Each point is reached from the start by the listed moves, each made 0, 1 or 2 times, or once backwards (-1), plus a little noise. Is the number of moves made odd or even? Then give how often each move was made.

Moves:
(1): [ 3 -5 17 19]
(2): [-19  27  13  -2]
Start: [7 6 0 4]
Points:
[ 26 -20 -13   7] => odd (0, -1)
[-29  60  27  -1] => even (0, 2)
[ 29 -26   5  24] => even (1, -1)

Moves:
(1): [ 9 -6 -1  0 -3 -2  2 -4 -4 -3 -8]
(2): [ 5  3  2 -8 11  2  1 -6 16 -3 -1]
(3): [  0   6  13  -5  -6 -11  -2  -3   2  -5   1]
(4): [-3  7  0 -1  6  0 -4 -3 -2 -3 -8]
(5): [  2 -14  -3   3   4   0  -3  -8  -1   7   3]
(6): [ 3  5  5 -4 -6  5  2  1 -8  3 -1]
(7): [-1 -3  7 10 -6 13  6  0 -3 -2  1]
(8): [-9 -6  3 -4  6 -2  4  4 -5  1 -2]
(9): [  3  -6   1  -4   5  -5 -10   8  11  -1  -4]
(10): [ 4 -4 -4  6  3 -1  0  1  7 15 -4]
(11): [  7  -3   2   8   5   3  -1   2 -13   2   5]
Start: [ 0 -2 -5  7 -4 -3 -2  1 -7  7  3]
Points:
[ 18 -23  -4   0  59  -9 -28  -2  40  34 -24] => odd (0, 2, 0, 2, 1, 0, 0, 1, 2, 2, 1)
[ 10 -18  26   3  19  20 -15  13 -23   6  16] => even (-1, 1, 0, 0, 1, 2, 1, 1, 2, -1, 2)
[-10 -32 -35  32  34  -3 -19   2 -25  60  -6] => even (-1, -1, -1, 2, 2, 0, -1, 1, 0, 2, 1)
